Each wall is flat, endless, passes through zero and stands at right angles to its row. A trip goes straight from one point to another. List the walls that it crosses, first one first.
In the rows, 128 means zero.

Walls:
(1): [163 150 109]
(2): [175 103 166]
(3): [145 183 163]
(4): [145 142  83]
(5): [168  52 129]
(6): [139 146 121]
(7): [ 92 101 126]
Trips:
[ 82 153 158] to [118 153  84] => 6, 4, 1, 7, 3
[106 134 153] to [ 98 106  71] => 3, 4, 5
[ 72 116 131] to [109  57 112] => 5, 2
[126 146 198] to [122 177 132] => 6, 1, 2, 4

Walls:
(1): [ 96 155  63 121 128 141 105  78 142 121 104]
(2): [153 158 152 135 169 175 158 139 102 171 147]
(3): [133 124 116  30 142  99 131  46 117 149 128]
(4): [112 149 131 122 148 122 206 115 173 116 160]
(5): [ 48 112 121 163 130 144 126 111  94 128 105]
(6): [147 150 151 129 136  92 154 114 122 206  94]
(7): [116  95 114  80  81 174  99 120 156 122 172]
(8): [135 124 130  95 134 137 144 156 133 179 170]
(9): [114 129 126 129 112 153 146 180 107 135 142]
(10): [ 57 129 132 113 143 128 103 125 176  97  67]
Trips:
[ 66 128 121 146 155  77 143 209 186 121  95] to [115 142 110 106 130 148 120 113  99 119 176] => 6, 8, 1, 7, 3, 2, 10
[ 94 139  97  91 185  82 125 168 202 135 134] to [190  80  32  87 157 142 112 104  90 152  73] => 4, 7, 10, 8

Walls:
(1): [138 146 148 137 112 145 109 168 167 162 144  84 144 163 142 141  61 108
 158 113 170 120 181 159 127 115 143 115 137 108 137 158]
(2): [103 130 156 159 157 105 171 170 147 144 141 166 166 120  78 137 117 131
  89 186  98 134 168 176 182 126 150 165  99 112 136  88]
(3): [168  98 158 131 113 177  75  77  95 127 135 147 147 155  40 139 124 186
 130 118 149 182 138 151 170 126 167 125  85 115 122  97]
(4): [159 147 175  98  22 121 197 186 146  92 119 139 142 126 118 110 173 110
  95 125 165 129 150 114 155 121 155  97 180 106 100  87]
(5): [120 113 112 100 170 120 164 133 124 135 107 130 163 145 225 113 146 175
 161 133 161 120 136 128 130  53 171 131 154 123 120  82]
(6): [152  84 115 154 126 154 183  88 180 141  96  74  74 141 103 119 147 115
 151 120 137 180 115 202 107 108  78 172 131 102 150 134]
(7): [103  98 151 145 153 133 159 129 152 154  83 109 103 130 137 125 136 154
 150  86 142 154 118 140 125 109 143 149 136 110 156 151]
(8): [174 136 134 100 167 110 105  79 126 117 128 108 140 136 133 139 135 129
  95 187 136 125 116 149 119  70 146 177 114 160 137 114]
(9): [149  98 144 160 154 123 182 163 127  78 145 132 137  91 155 161 143  80
 114 136 160 156 112 124 157 131  95 126 121 149 196 136]
(10): [138 144 157 105 125 113 117 166 143 136 143 169 179 129 131 143 169  92
 120 100 114 142 141 110  71 139 142 138 171 135  83 116]
(11): [141 131 123 154 185 123 161 124  69 131 123 140 125 154 114  87 148 161
 156 151 118 125 133 141 146 104  73 116 106  76  82 166]
Trips:
[ 85 128  73  88  56 138 181 165 134 125 154 116 221 143 144 114 135 186
 158  99 118 161 241 126 117  90 153 180 112 174  90 112] to [120 120 149  53 101 237 157 126  73 155 144  88 120  61 183 118  97  76
 131 164  82 125 165  99  37  96  90 124  75 160  85  99] => 3, 2, 8, 4, 1
[110 103 112 181 132 109 136 142 123 154 149  58 109 105 144 132 124 140
 101 154 110 136 135 142 154 138 116 137 179 117  57  95] to [ 71 118 129  74 139 161 179 158 119 119 156 146  70 198 104  85 129  82
 125 148 129 105 144 146  97  80 131 140  90 117 139  91] => 7, 8

Walls:
(1): [166 104 121  84 112 149 140  80 115 136 116  89 111  92 189 102 136 136
 124  99 106 148  55 145 150 167 102  83 144 191  86 140 164 136 138  94
 135 192 105 150 126 134 104 150 165 131 186 158]
(2): [129 100  97 141 204 116 123 120 106 120 114 121 176 138 170  51 142 119
  85 129  71 121 163 148 148  93 117 124 151 157 170 126 168  83 131 145
 135 154 116  76 153 140 156 131 145 150 131  68]
(3): [108 149 146 143 118  93 113 126  92 110 196 235  96 218 133 107 127 100
 136 154 106 147  79 173 118  78 117 162 147  84  89 161  98 151 187 123
 138 121 146 119  70  67  66 193  97 127 108  93]
(4): [150 121  71 125 145 121 103 103 120 128  88 108 125 129  92  95 124 111
 167  92 159  93 134 168 176 127 157 121 173 103 112 173 126 110 110 169
  92 145 125 124  95 134 102 116 135 140 170 127]
(5): [133 133  77 116  78 124 162 198 121 143 180 120 159 139 130 124 126 173
 165 173  87  97 144 120  86 137  84 132 120 108 131 124 171 152 124 100
 105 130  80 182 160 128 112 103 138 119 131 173]
(6): [200  60 122 163 116 110 136 159 174 166 147 157 154 131 123  88 109 112
  92 121 147 130 134 101 180 175 123 121 120 214 134 135  79 117 130 118
  96 107 203 133 145 125  61 135 149 138  90 123]
(7): [ 72  85 160 196 107 109 170 126 112 146 159 101 177 112 145 139 128  61
 112 112  98 173 106 149 128 126 150  88  31  69 132  82 193 164 109 116
 123 142 137 119 105 131  89 107 164 132 106 162]
Trips:
[175 109 144  78  83 157 167 124 122 144 117 105  58 150  97 135 159  79
 141 111 126 128 160 153 119 103  77 168 117 112 104 165 106 124 129 119
 137 218 175 166 136 149 158  96 116 161 126 150] to [ 76 186  27 172 166 133 138  53 138 153 159 138  97 198 113 166 127 139
 186  90 123 136 109 124 158 117 139  94 145 146  91 110 118 136 198 160
 144  92 143 159  88 130 105 125 158  82  97 116] => 3, 5, 1
[183 152  84 126 168  85 105 163 168 134 150 113 151 162 209 126 161 148
 131 104 164 100  76  98 181 116 172 118 104 160 122 173 113 120 137 175
 186 110 129  80 107 115 146 144 131 115 147 103] to [120 128  92 126 206 106 149 129  57 125 131 142  76 142 147 139 128 152
 181 170 142  98 169 140  47  72  96 110  88 114 150 115 186  96 145 125
 114 137 106 112 136 219 208 121 115 149 143 119] => 6, 1, 3, 5, 4
[172 142  76 144 165 101 113 107 114 122 100 139 113  67  87 155  90 129
 181 176 139  98 155 116 108 115  81 125 108 109 156 152 105 146 142 172
 104 156 104 111  77 100 103 193 206 154 105 148] to [110 134 146 114 169 134 133 164 128 101  57 149 121 146  70 148 125  93
 126  72 143 169 155 175 115 141 164 162  81  64 167 192 133 174 119 153
 150  80 107 109  84 121 110 152 111 107 100 158] => 5, 7
[122 152 103  98 154  87 121 148 121 152 112 114 128 101  80  83 125 154
 175  99 110 138 150 137 124 103 101 129 128 158 101  86  78  90  36  63
 109 138 105 213 225 106 102 155 137 120  97 141] to [126 158 186 156 108 121  81 142 117 192 136 133  83  86  55 125 119  81
 127 104 191  95 166 109 140 133 171 178  98 147 124 197 162  88 147 137
  91 115 170 128 111 170 102 113 188 118 164 141] => 1, 5, 7

Walls:
(1): [132  95 153 145 161 123 147 156 130 145 176 135 109 171 110 115 109 136
 169 156 122 139  85 110 153 146 154 193 132 110  92 112 133 179 134 160
 159 118 158  95 110  87  93 186 129 134 151 120]
(2): [141 126 134  79 122 115  86 124 145 150 158 170 138 185 116 123 144 168
  94 102  98 172 122 149 113 146 122  97  82 126 154 124 106  71 149 105
 133 136 114 117  84 172  78 110 154 129 118 172]
(3): [134  89 133 151  66 154 143 147  84 193 105  62  99 130 190 110 123  85
 136 147 179 120 162 119 149 102  76 136 106 109 147 137 126 162 198 103
 120 166 137 121 108 136 127 138 101 134 108 179]
(4): [104 169 148 143 163 150 107  99 107 159  93 136 101 151 105 136 141  18
 115  78 174 173 188 160  87 108 191 152 119 212 157 159 127 156 115 152
  84 118 152 101 170 106  87 111  93 150  76 160]
(5): [121 175 149 133 113  89 115 150 140 186 152 118 111 143  95 127 127  82
 144 124 127 159 158 181 147  62 140 130  78  84 133 123 109  91  84 113
 162 111 105  91 133 149 119 106 113 152 137 144]
(6): [140 108 154 143  68 138 159  75 165  95 170 123  72  91 117 139 111 117
 154 135 157 108 109 111 179 143  94 151 102 123 149 143  86 151 111 146
 157 101 126 108 107 141 112 148 138  78 133 132]
(7): [ 71 122 131 192 151 115  80 111 177  90 130  75 145 124 107 146 148 116
 163  84 120 147 117 162 146 116 173 135  93 115 123 146  98 124 131 161
 115 162 144  87 153 116 163 153 122 138 112 135]
(8): [115 152 106 136 121 103 143 154 184 113 145 167  58 116 119 176 102  84
 104  64 135 120 193 122 190  99 131 135 117 102  85 147 136 170 140  97
 134 114 154 162  76 119 139 103 135 133 130 138]
(9): [ 82 116 167 179 130 126 155 117  93 113 116 144 164 195 117 138 107 152
  71  98  85 149 139 131 159  99  77 115 129 145  99  80 119 158 129 144
 167 177 104 117 106 140 146 179 170 116 138 160]
(10): [110 146  80 125 115  82  95 133 129 177 175 136 136 147  85 109 159 113
 135 170 165 151 125  98 176 143 116 102 139 163 157 163  80 142 158  64
 105 104 131 198  97  86  71 125 139 150 138 133]
(11): [110 121 163  86  87 134 115 160 134 139 107 147 151 121 156 139  76 141
 115 176 161 132 126 165 104  79 197 111 163 137 136 156  63 161 157 156
  83 139 150 145  78 113 146  91 103  96 158  84]
Trips:
[135 145 125 183 131 148 120 165 106 128 141 138 103 141 172 166 221 149
  33 117 159 107 134 155 185 105 149 131 146 121 150 136 138 102  73 157
 164 121 136 178  96 152 119 118 115 144 118 138] to [167 110 125 168 147 137 153 127 134  76 155 129 139 127 123 119 154 133
 163 115 125 176 122  97  66 161  89 158 102 117   7 118  96 160 126  87
 101 160 156 195 123 132 171  97 136 156 137 154] => 3, 4, 5, 2, 7, 1, 10
[115  96 112 120 146  99 103 126 165 101 176 159 127  97 133 127 118 134
 149 101 151 133 131  57 190 100 123 116 138 118 146 163 143 125 119 107
 112 149 116 154 157 118  83 154 153 110 117  52] to [120 116 159 109 111 128 116 121  94  80 131 103  48  87 106 109 151 143
 125 110 178 123 115 122 164 135 117 137 101 104 196 107 125 157 173 146
 159 134 165 106 111 135 135 100 200 133  40 162] => 3, 2, 1, 4, 10
[118 149 159 180 114 134 158 136  96 114  93 173 107 117 127  90 121 125
 103 104 112 140 143 130 147 109  98 173 123 115 123 110 140 109  56 161
 112 136  99 132 106 128  93  72 112 100 121 112] to [190 129 138 129  68 213 141 137  96 107 123 130 107 129 115 128 159  82
  96  51  99 125 118 151 124 176 133 178 131 137 107 116 167  76 173 116
 102 117 122 133 119 113 130 114 105  97 142 109] => 5, 3, 2, 9

Walls:
(1): [ 91 119 138  97 105 132 115 168 118 133  92 172 126 127 130  89 143 103
 133 125 106 103 116 158  96 127  90 137 108  65 105 111 105 127  99 126
 101  95 120 127 110 193 163 112 149 123  94 130]
(2): [133 128 137 142 148 157 149 106 146 132 147 102 169 121 102 109 153 142
  76 153 137  77  90 119 147 149 139 110  94 121  96 153 144 100 183 133
 146 115  76 130  79  91 131 126 147 111 113 100]
(3): [132 148 108  78  67 147 152 123 142 168 105 179 118 128 154 136 120 157
 130 122 130 105 166 121  72 124 113  91  93 148 108 119 163 111 142 110
 162  80 154 122 144 166 159 122 148 111 151 153]
(4): [ 83 128 160  97 173 115 119 117 132 104 102 134 127 125 138 141 128 151
 108 143 138 199 128 195 151 167 154  64 156 140 102 128 168 118 171 150
  93 141 128 146 156 188 120 163  88 113 126 162]
(5): [130  80 157 146 159 137 126 124 108  88 128 159 114 144 144 140 163 194
 117 113 162 155 125 117 110 103 157  83 121 126 120  96 159 126 102  98
 138 133 154 126 142 141 100 151 180  84 144 142]
(6): [ 90 136 112 109 167 135 117 139  97 154 120 147 135  98  99  92 131 121
  96  83 123  94 145 121  90 123 112 173 145 171 114  95  87 148 140  99
 123 117 150 148 134 156 114 133 113 131 168 146]
(7): [128 155 177 107  90 144 141 112 145 112 139 129  81 135 100 114 138 164
 134 112 135 111 161 105 103 129 189 120 134 134 119 147 164 131 137 113
 113  97  69 164 177 122  47 114 184 114 184 101]
(8): [112 125 107 130  89 111  92 143 120 167 125 182 145 166 106 130 130 135
 163 132 123 111 132 154 130 157 128  95 140 150 119 176 117 144 157 101
 176 183 144 150  95 111 155  86 174 138 130 134]
(9): [ 93 150 125 121 132 124 114 139 113 105 119 115 163  83 115 132 119 129
 116 120  94 126  85 166  84  77 192 157 136 119 160  34 180 193 151 143
 126 120 146 128 101 129 171 142 154 133 111 100]
(10): [131  89 126 187 170  80  97 178 110 132 154 106 176 127 151 111 157 104
 105 170 127 193 156 119 128 130 142 116  98 108 121  90 121 134 135 134
 138 145 103 131 180  86 180 137 186 124 132 150]
(11): [158 144  99 110 153 123 122 135 120 125 108 170  93 103 112 142 114 194
 112 173  95 122 114 137 165 132 155 143 171 134 155  83 121 110 103 129
 125  74 100 177  91 182 158 109 163 167  99 188]
Trips:
[160 119 130 103 112 175 131 108 130 125 159 115 154 166 132 125  95 137
 106 195  96 150 152 154 142 159 115 135 175 138 143 151 100 156 119 159
 108 162  81 144 111 139 135 103 148 120 143 144] to [133 148 112 146 163 101 139 164 115 153 167 130 101 124 117 104 173 104
 117 166 142 126 136 101 104 148 152 129 148 144 106 114 159 131 135 195
 154 133 249 139 151 145 140 102  96 107 108 156] => 7, 2, 6, 3, 9, 5, 11
[130 112 130 122 173 138 103 122 135 125 138  94 150 142 107 109 173 121
 178 102 149  98 104 168  90 134 126 174 188 144 138 135  84 127  97  88
 129 132 141 144 134 164 104 142  95  98 120 168] to [184 149 102 147 103  94 134 125 129 101 143 116 182 139 142 143 108 133
  90 144 149  65  98 157 118 137  88 137 111 152  85 126  92 105 119 158
 119 158 163 144  94 100 107 152 176 142 101 125] => 4, 8, 5, 2, 1, 6, 10
[139  80 155 118 136 128 154 102 105 171 132 167  91  97 121 146 128 137
 121  98  76 117 123 139  78 133 116 112 146 139 151 164 156 208 133 142
 165 165 139 144 132 109 128 161 137 118  73 158] to [139 162 172 188 119 165 142 106 201 187 121 123 155 187 105  88 133  80
 177 130 156  76 207 117  97 117 102 114 155 123 110 101 127 109 125 108
 125 115 145 128 108 160 165 139 140 117  57 124] => 4, 1, 5, 9, 2, 6

Walls:
(1): [ 94 160 141 172 111 149 113 108 127 132 110 121 121 121 128 190 160  90
 161 123 113 127  98 139 129 123 150 138 159  97 129 140 102 111 145 154
 105 123 169 116 159  78 152 151  96 156 151 168]
(2): [140 156 128 141  83  94 129 115 116 119 129  58  76 172 119  92 116 115
 116  97  99 131 160 153 101 140 188 128  89 155  99 111 137 131 187 110
 133 131 157 156 142 147 164  84 150  99 121 101]
(3): [ 73  89  70 138  99 142 140 128 134 112 169 112 139 142 121 117  85 150
 157 115 165 131 142 131  82 113 131 122 109 162 100  92  91  96 138 150
 135 133 129 134 107 123 141 190 131 154  95  97]
(4): [100 166 138 119 138 149 145 146 116 128 124 139 126 143 109 145 175  82
 129 165 146  94  99 114  89 189 133 124  86 102 121  95 143 122  73 109
 130 150 114 107 150 127 155 112 135 172 115 155]
(5): [125  61 124 114 188 117  84  93 147 165 109 144  95 196 122 144 121 191
 140 164  81 140  83 143  78 138 103  94 110 127 173 170 134 141 120 119
  52  84 151 112 106 130 137 197 120  94 106 144]
(6): [ 97 132 144 174 152 108 150 114 103  76 134 140 156 129  89 191 145 117
 167 215 143 145 148 123 102 176 140 126 165 147  84 115 140 158 118 137
 167 142 166 103 168 131 145 189 120 100 122 161]
(7): [150  99 105  18 151 106 101  87 140 123  94 142  88 110  88 145 133  94
 174 144 131 139  95 151 124  64 189 174 131 138 122 152 176 166 142  91
 200 111 170  64  87 113  93 136 146 119 111  85]
(8): [ 85 106  97 117  78 128 128 101  85 189 129  91  51 114 161 106 109  61
 149 152 122 133 190 185 124 191  70 132  73 157 128  88  83 152 109 179
  98 136 139 175 140 104  77 117 124 134 110 180]
Trips:
[107 149 153 211 119 166 165 125 127 152 132  68  98 117 148 128  72  97
 130 167 117  59  50 156 136 162 110 100  60 129 114 154 142 119 126 148
 123 121 144 205 162 123 164  81 108 120 128 159] to [106 131 147 115 121  76  91 130 122 129 132 126 156 128 137 218  95  93
  95 105  76 101 117  64 114 136 164 150 190 134  48 113 114 143 123 142
 140  77 140 170  91 119 117  62 119 201  84 123] => 6, 8, 7
[133 138 104 123  86 192 161 100  76  92 105 134 171 119 140 243 119 110
  98  98  83 108 133  86 115 138 146 136 139 156 102 144  75  74 132 164
  78 131 138  98  59 125 112 116 121 180 124 174] to [134 117 105 128 144 155 117 113 151 114 141 155 145 154 154 198 100  87
 205 124 148 183 128 149 102 101 158 141 149 176 125 153 153 109 136  97
 110  79 156  61 127  68 133 154 117 140 138 110] => 8, 7, 5, 4
[193 122 120 154  72 160 130 100 145 117 112 125 148 126 141 104  79 122
 107 149 108 141 122 136 131 136 114  78 166 189 140 167  67 148  77 146
 146  81 108 146 107 121 103 146  93 102 105 135] to [ 52 135 135 152 132 102  96 142 116  48  73 116 182 116 100  97 196 142
 126 122 114 130 120  77  82 130 171 153 100 105 152 128 161  75 126 156
 101 118 135 169 108 142 163 102 120 144 152 114] => 8, 1, 6, 2, 4, 5
[ 86 114 125 107  84  87  81 126 101 100 193  95  97 117  74 127 154  96
 107 123 105 104  41  98 118 107 104 118 170  92  78 103 132 160 140 180
  84 189 173 182  70  92 106  62 101 135 120 124] to [132 131 101 106 145 138 109 139 109 179  94 122  99  54 135  47 135 145
 133 178 131 112 146 147 151 156 172 180 125 121 113 131 158 118 128 133
  94 155 138  74  99 161 117  41 119 129 158  98] => 3, 1
[167 152 115 131  86 118 117 100 161  99 190  92 102 180 129 109 116  89
  89  92 107 149  40 148  84 174  75 113 103 118 114 101  90 132  72 109
  88 138 171 160 123 128 127  72 116 123 114 154] to [150 172 134 108 170 171 132 115 182  79 173 121 142 124 185 170 174 108
 160 149 148 103 170 110 201 132 122 125 138 124 146 135 130 157 167 126
 171 142 109 154 127 154 171 104 151 132 121  95] => 1, 5, 8, 6, 2, 7

Walls:
(1): [108 139  94  82 120 144 156 170 129 155 151 166 151  88 104  59 101 114
 107 174 139 135 122 114 131 124 108 110 149 149 174 157 130 102 122 126
 121 115 189 187 115 170 107 136 108 152 137 173]
(2): [148  89 123 102 116  80 120 115 109 112 103  86 156  67 195 134 197 145
 109 170 150  98 134 132  99 117 161  64 166 138 163 132 180 121 135 157
 121  87 144  99 184 145 198  96 192 136  91 116]
(3): [163 182 168 180 105 131 168 125 110 126 119 161 116 151 140 112 137 162
 139 127 187 140  84 149 159 108 111 106 113 175 118 141 123 137  96 162
 131 161  98 136 145 115  96 167 132 118 103 114]
(4): [152 129 107 135 123 111  89 155 105  96 107  86 141 156 103 141 174 127
 167 145 118 150  90 139 119 151 149 124 173  78 145 117 162 128 105 178
 111 137 112 203 120 148 148 177 164 103 126 113]
(5): [121 120 124 170 147 143 172 151 150 114 118 135  93 170 157 151  97 108
  85 139 168  76 109  61 129  94 154 133 173 101  81 114 144 179 135 100
 106 123  58 102 140 141 147  90 125 129 162 132]
(6): [147 182 108 150 119 178 135  72 202  98 151 166  90 180  58 155 167 169
 100 147 136 135 101 145  83 169 114 125 132 134 159 115 112  63 109  91
 136 126  74 157 192 113  98 115 151 143 177 200]
(7): [ 94 115  93 183 129 132 145 106 105  89 122 125 107 194 124 160 197  72
  84 172 149 102 106 107 190  81 151 139 122 138 149 112 149 149 124 120
  89 109 104 109 154 148 136 125 136 101 139  92]
(8): [171 162 140 195 105 122 131 152 112 177 151  98 121  91 114 157  98 144
 162 145 131 111 131 115  98 141 145 152 176  94 118 133  70 130 152  95
 117 130 110 122 107 145 104  31 133 149 156  91]
Trips:
[117 136  98 129  79 190  85 107 107 145 110 120 173 143  92 110  96 143
 136 142 104 110 180  68  86 148 166 101  88 168 127 121 122 119 119 115
 127 110 135 106 144 116 113 158 112  84 162 151] to [ 71 152 114 144 120 149 145  80 127 149 106 139  74  84 128 151  89 106
 111 118 117 134  77 125 126 140  93  99 139 130 136 108 108 159 128 122
 122 129 114 132  85 120 144 146 143 140 157 133] => 5, 8, 7, 3
[173 130 139 163 132 140  80 117   7 112  96  87 137 119 104  97 168 134
 155 108 137  88 118 104 103 140 156 117 148 158 105 124 151 139 143 113
 154 124 106 173  92  99 176 115  75  86 109 133] to [142 173 126 118  78 101 129 187 155 140 172 165 200 124  99  80 154 165
 137  97 104 158 117 128 113 134 140 122 169 121 166 164 121 139 191 129
 129 156 143 133 164 174 107 134  54 163 116 171] => 7, 1, 2, 6
[138 113 117 149 146 143 117 137 157 115 168  83  75 153 129 175  73 134
 128 128 159 146 108 128  12 155 108  79 173 165 116  91 148  22  91 142
 137 192 135 144  83  96 168 143 144 166  87 138] to [127 158  83 154 108 118 120 138 143  84  81 118 155 119 195  78 124  81
 104 164  78 159 112  91  99 167 153 101 121 126 216  94 155 110 126 234
 124 155  69  83 138 192 136  68 104 127 123 136] => 3, 5, 1, 8, 7, 6
